Each row is a point. A path goes straight from each point to the next, and from the last back to the first. The post is the endless flat space through its rows: a point in 2 columns, a line in 3, a plane in 4, and so on, so that a path can go around it. How many times does the path go around the post? Going back the other way cancels.
(in the rows, 128 means zero)

Post:
[[117 127]]
Path:
[[ 89 124]
 [ 98 141]
 [107 148]
 [ 71 127]
 [101 108]
 [131  74]
 [133 118]
 [157 169]
 [116 156]
 [ 77 157]]
Times around: 1

Post, 7 rows:
[[124 163 134 154 121 123 148  75]
 [121 134 120  59 143  99 128 179]
 [135 169 185 149  56 190 115  81]
 [115 139 114  98 134 130 183 164]
 [136 132 139  56 186 138 157 168]
 [105 152 177 187 113 119  64 185]
 [126 153  77 152 131 156 138  84]]
Path (15 x 8):
[[135 191  92 105 136 107 125 138]
 [143 174 146 122  97 130 146 129]
 [111 186 120 108 123 190 141 127]
 [109 147 125 114 142 129  85 133]
 [109  97 140 107 154 149 156 121]
 [150 121 160 104 132 135 135 144]
 [165 158 164 130 119 149 148 156]
 [162 172 169  85 123 174 141  91]
 [ 81 178 112 134 156 119 149 115]
 [102 137 135 135 134 158  94 112]
 [113 134 155 156 101 172 143 151]
 [118 129 113 165 111 142 205 145]
 [114 135 146 146 120 119 117 149]
 [ 94 131 161 133 111 129 147 134]
 [104 148 108 112 137 141 129 157]]
Times around: 1

Post, 17 rows:
[[125 133  87 141 136 117 147 199 150  66 127 121 107 107 169 136 105 139]
 [133 125 126 164 127  94 149 100 109 129 148 152 162 106 105 138 127 111]
 [125 135 123 126 105 101 134 132 140 126 125 184 125 117 176 138 174 125]
 [128 126 132 104 126 107 140 103 130  72 137  92 141 151 175 141 155 109]
 [126 137 143 105 128 163 146 100 120 126 158 103 120 103 152 147 160 121]
 [140 134 121 142 123 105 100  95 174 124 123  93 111 105 123  67 127 119]
 [129 129 108 139 132 124  96 102 121  89 157 153 115 125 169 136 178 128]
 [139 127 108 140 140 143 146 102 155 106  91 147 122 112 167 127 130 139]
 [134 123 125 140 132 117 113 101 122 156 114  79 140 153  61 126 124 124]
 [123 127 133 156 100 124 142 106 107 109 184  88 155 160 183 126 176 149]
 [132 125  30 126 132 152 141 112 134 144  95  80 106  91 121 147 170  94]
 [127 135 132 124 134  99  91 110 117 131 118  95 150  92 163 128 141 145]
 [117 112  76 110 144 107 114 149 174 134 118 175 249 167 156 130 133 119]
 [137 126  70 164  61 171 102 106 157 109 119 120 130 108 131 165 135 113]
 [136 143 150 176 133 125  86 141 134 118 114  95 118  93 159 116 148 103]
 [134 126 116 128 117 123 124 117 101 135 134 140 149 144 144 126 103  99]
 [136 117 108 130  89 132 139 121 118  85  98 102 138 150  48  38 120 117]]
Path, 7 rows:
[[110 135 114 147 105 124 132 111 135 128 127 129  89 142 105 162 127 125]
 [107 163 141 134 134 104 149 138 142 117 122 132 152 110 105 129 149 129]
 [113 137 135 137 139 152 111 110 123 105 154 116  89 136 109 121 153 128]
 [140 164  75 148 107 148 110  92 125 136 148 133 145 110 122 117 163 109]
 [144 130 123 123 148 135 137 117 116 121 112 130 132 127 160 121 125 128]
 [145  99 112 118 126 132 125 103 120 118 128 107 144 121 149 105 159 132]
 [122 115 117 112 118 149 111  97 135 130 156 127 125 126 147 139 134 113]]
Times around: 1

Post, 17 rows:
[[140 147  96 112 114 151 102 154 174 136  86 121 136 120  76 176 102 144]
 [135 138  94 171 105  93 108 116 103 116 133 109 118 138  44 131  77 146]
 [115 110 150 152 149  84  98 127 143 151 187 151 140 118 162 142 171 157]
 [107 138 130 150  82 119 154 119 140 119  87 105  75 114 148 171 151 101]
 [133 148 108 144 129  99 168 114 180 147 120  98 151 125 118 124 127  99]
 [133 111 165 191 147 148 116 123 149  83 103 123 137  95 181 120 113 123]
 [131 144 178 131 114 157 114 150 138 139  96 154 218  88 114  83 114 117]
 [106 130 199  97 106  92 148  58 137 129  37  98  92 131 134  87  59 123]
 [131 151 109 145  94 155 152  96 207 156 107 162 115  91 116 155 113  84]
 [126 125  78 133 135 134 163  99 128 128 186 111  98 123 172 134 145 175]
 [121 112 127 199  71 207 107  92 192  95  82 113  93 112 102 109 133 122]
 [140 138 127 123 138 137 159 154 112  76 167  91  67  78  87 149 117 165]
 [103 111 108 191 156 157 116  90 118  73 156 162 134 155  63  97 115 128]
 [123 139  92 168 125 154 122  40 144 123 163  95 141 120  93 163 134  94]
 [134 140 181 157 153 112 120 159 137 152 156 149 181 168 123 151  86 176]
 [112 127 148 136  72 130  96 152 153  73 118 100 102 112 136 132 108 103]
 [132 148 160 123 175 128 149 137  84 134 144  75 108 107 127  71  85  96]]
Path (10 x 18):
[[ 83 129 100 154 107 145 138 123 172 107 124 111 132 113 125 125 101 113]
 [147 132 107 158  88 137 134 151 166 135 119 111 162 104 131 162  71 117]
 [151  95 146 131 107 138  92 114 130  91 110 123 111 113 125 168 113 195]
 [159 165 132 173  99 150 162  91 124 110 131 103  99 128 132 121 107  84]
 [120 167 109 144 147 150 126 115 140 128 140 166 119 110 129 107 117 129]
 [107 157 145 149 144 101 125 103 184 123  91 164 138 140 121 158 118 150]
 [140 151  93 150 106 108 152  98 174 128 132 148 150 131 107 115 140 148]
 [174 138 125 150 114 127 117  97 123 152 122  96 171 126 132 160 139 118]
 [129  99 141 181  92 135 135 102 178 127 110 114 143 155 117 144 131 111]
 [150 118 149 175 131 154 125 137 156 114 108  78 137  74  86  96  94 117]]
Times around: 0

Post:
[[127 142 142 131 157 108 129 131 105  84 151 168 135 100 126 120 131 123]
 [143 127  92 136 137 149 149 107 109 148 143 168 105  98  93 112 101 154]
 [139 124  90 101 116 101 122 169 196  86 105 127 142 121 131 149 150 120]
 [143 122 115  76 186 180 117 118 145  62 142 155 150 172 106  85 124 147]
 [ 99 104 104 102 123 196  99 119 124  91 139  79 186  96 104 160  65 112]
 [117 111 143 112  97 160 138 140  91 140 166 223 156 145 134 161 103 135]
 [119 132 146 169  91 162 177 107 189 132 180 153 182 124 224 157 140  95]
 [ 92 157  96 133 173 108 120  99  85 144 106  79 149 130 119 155 191 122]
 [188 139 158 132 122  97 135 160 178 126 126 195 130 128 112  64 191 102]
 [131 114 104 152 141 139 215 158 141 167 153 106  77 159 101 135 117 107]
 [ 93 151 161 170  88 115 100  79 104  67  80 111 178 150 131 122 162 130]
 [105 106 149 126 150 112 134 134 144 183 177 167 103 144 127 149 158 172]
 [144 146 148  88 123  55 147 132 120 149 140 157 148 109 114  64 118 143]
 [127 113 156 118  99 129 149  78  98 135 119 154 138  98 142 156  44  65]
 [138 101 131  94 101 186 201 138 139 118 100 136 128  78  78 148 106 120]
 [ 76 138 130 165 114 192 126 139 121 134 127 109 120 159 191 143 211 158]
 [115 130 139 153 136 187 169 149 147 169 101 128 146 113 123 136  88 158]]
Path:
[[126  92 101 136 115 210 144 178 116 111 103 152 163 133 120 132 166 142]
 [114 120 118 114 141 136 155 103 152 143  96 165 152 114 133 134 105 121]
 [ 74 143 170 128 120 126 160 117  87 151 134 146 157 122 125 141 175 112]
 [147 126 148 163 121 134 139 123 174 140 118 165 165 105 101  92 124 112]
 [ 97 129  93 144 119 124 139 105 150 126 131 167 142 174 134  96 145 142]
 [140 151 126 102 134 101 174 114  92 115 149 139 135 117  91  89 133  81]
 [131 161 118 149 111 149 164 157 100 105 111 179 127 153 129 138 149 134]
 [139 121 140 133 132 120 149 123 146 133 125 115 170 145 102 138 129 135]
 [154 106 126 122 171 127 166 161 126 145 134 104  89 126 110 113 103 171]
 [147 152 145 153 108 135 108 129 145  89 144 152 173  98 152 111 153 143]
 [134 173 123  71 136 135 148 129 145  88 130 137  96 143 150  92 157 107]
 [136 148 121 159 129 137 133 109 178 110 123 130 149 104  90  96 123 107]
 [ 97 101 156 152 135 186 154 118 170 137 158 175 156 175 120  98 138 156]]
Times around: 0

Post (17 x 18):
[[172 128 154 125 158 120 143 127 101  97  89 110 132 105 141 105  90 145]
 [120  94 167 143 160 147  66 129 106 139 169 141 110 163 114 131 114 128]
 [173 126 101 133 147 145  75 136 155  57 177 134 163 119 143 173 133 106]
 [108 102 143  87 143 104  90 137 168  90 115 136  71 131  91 134 152 107]
 [117  96 129  90 153  74 101 118  75 131 151 106 149 145 143 155 140  97]
 [113 113 131  93 141  67 154 205  53 158 115 185 117 124 117 105  95 146]
 [139 147 103 138 162 137 157 110 137  84 129  98 131 183 145 141  97 131]
 [148 140 148 170 143 135 101 163  74 123  89 122 148 143 141 133 137 157]
 [161 149 164 172 122 126 139 155 169 215 132  84 163 176 180 124 110 135]
 [138 107 154 148 113 140 111 125  93 136 137 102 147 145 120 161  83 142]
 [111  94 118 114 180  67 112 134 108 107  96 175 121 124  58 104 107 106]
 [160  91 139 107  89 114  95 153  89  92 102 147 111 135 124  99 134 109]
 [162 122 101 175 152 106  89 200 146 114 128  84 128 140  87  77 115 146]
 [148 153 142 102 118  92 120  92 121 100  76 134  71 145 184 149  89 132]
 [153 125 135 136 131  97 140  88 119 157 170 104 114 155 135 166 140  99]
 [167 123  89  66 137  91 145  63 187 132 143 107 114 155 125 146 143 132]
 [143  77  94 134 133 159  59 170 103 178 147 100 120 119  87 102 156  93]]
Path:
[[138  96 139  93 143  82 131 146 126 132  93 105 102 129 149 136 125 100]
 [140 109 167 100 156 113 128 131 110 111 139 132 101 155 123 130  82 174]
 [183  97  87 123 111 124  96 128  99 109 126 131  97 129  66 106 126  86]
 [ 90 143 111 110 159 122 114 190 106 112 129 133 142 166 148 123 128 116]
 [134 133 129 157 149 118 153 141 165 104 112  95 197 125 126 110 138 123]
 [174  86 127 120 108  98  95  95  78 109 139 123 105 131 159 139 156 116]
 [144 108 142 117 196 129  83 115 155 137  77 100 145  97 144 161  83 132]
 [124 119 155 143 154 123  60  80 111 100  64 162 132 171  87 176 152 119]
 [124 133 145 151 157 158  98 115 123 136 144 135 126 150 120 153 113  77]
 [123 147 123 117 107 112 110 134 125  88 187 116 121 128 138 165  63 170]
 [118 114 160 149 124 113 125  86 132  81 142 109 144 159 168 162  76  70]
 [137  98 146  99 108 116 155 123  98 104 125 150 133 124 143 182 141 183]
 [201 104 160 162 132 133 124 115 118 154 160  96 115 162 176 144 107 110]
 [120 112 126  71 176  77  92 146 131  73 139 103 122 142 119 162 112  98]
 [143 149 121 141 146 151 133  76 104 116  75 129  97 151  95 135  95  99]
 [123 165 104 127 135 124  84 128 147  68  87 169 110 143 153 113  99 121]
 [118 101 174 126 166 133 113 179 138 101  96 146 150  69 125  99 121 128]
 [131  69 137 132 123 100 110 129 114 118  86 131 147 159 128 119 105 120]
 [134 105 182 115 207  81  91 159  91 169 169 174 120 137 144 132 109 154]]
Times around: 3

Post (17 x 18):
[[145 150  42 139 158 103 123  75 127 151  91 155 129  80 182 105  78 118]
 [130 157 115  94 114 127 143  69 152 110 104 104 132 125 159 121 159 156]
 [117 150 122 125 127  96 116 123 123 114 134  93 110 157 145 154  99 137]
 [131 121  83 120 104 109 132 106 122  93 152  80 141 171 101  73 129 140]
 [125 107 149 138 194 139 120 131 170 142 152 125 128 114 102 108 153 151]
 [142 119 114 122  83 167 127 146 115 124 127 101 140 110 169  92 173 148]
 [129  92 111 143 107 119 167 127 141 115 136 103 129 136 145 117 117 124]
 [134 122 131 104  89 131 144 149 127  84  96 113  89 120 131 129 132 135]
 [135 134 133 119 152 112  99 123 158 103 132  88 139 140 140 155 115 100]
 [101 137 153 114 196 151 167 147 144 108 130  96 105 147 118  91 145 131]
 [119 112 144 131 148 128 138 107 143 102  71 117 112 195 111 128 118 106]
 [119 115 114 120  93 148 131 155 120  52 147 145 130 140 153  96 139 153]
 [191 115  64 101 157 104 122 150 140 137  71 174 125 130 194 115  76 118]
 [120 148 138 114 121 131 156 151 177 124  96 126 126 159 118 128 113 118]
 [119 117 131 125 175 143 153 165 142 112 133 130 139 127 112 154 155 126]
 [169 128 142 192 119 141 165 135 139 129 149 140 131 114 134 133 136 105]
 [121 148 152  84 101 131 134 113 118 107 147 108 138 127 132 132 107 139]]
Path (19 x 18):
[[113 189 136  60 104 105 145 135 171  64 105  95 127 123 188 137 113 146]
 [145  79  54 136 138 123 102 124 161  72 148 117 154  82 195 118  94 147]
 [178 166 147 126 198 147 148 140 175 119 135 158 158 147 101 136 149 141]
 [166 135 152 136 165 124 166 113 135 119  95 112 119 129 153 102 149 116]
 [131 111 132  84 110  84 110  46 106 156  88  86 110 138 121  95 118 137]
 [135 163 165 108 107 107 128 100 126 106 132  76 127 186  88 126  79 114]
 [144  85 118 151 160  85 160 117 194 183 110 103 173 155 142 158 106 106]
 [151 120 101 127 178  98 106  76 130 110 128 130 127  68 144 135 158 104]
 [125 158 140 113  98 182 237 138  82 110  84  63 126 186 158  62 177 119]
 [119 105 162 169  95  95 101  91 157 126 137 127 125 119 122 138 110 104]
 [172 166  90  81  97  90 112 114 116  95 139 150 133 147 140 139  85 129]
 [129 124 141  58 137 114 126 123 121 131 117 171 102 102 170 118 125 180]
 [164 142 155 104 115 139 105 144 142  44 137 161 155 152 197  91 130 143]
 [119 161 109  87 103  95 123  97 126  92 105  61 102 149 161 122  99 148]
 [121  89 110  87 190 144 121 139 239  70 120 141 128 159 143 118 137 169]
 [130 137 112 180 141 134 139 117 139  77 151 126 135  49 159 110 129 143]
 [192 133  83 142 133  88 138 180 141 170 113 102 134  78 124 136 150  93]
 [125 178 118  65 162 116 111 108 136 145 115  78 148 145 118  92  93  71]
 [165 154 129  83  86 103 149 147 143 104  99  55 116 161 134 124 131  95]]
Times around: 0
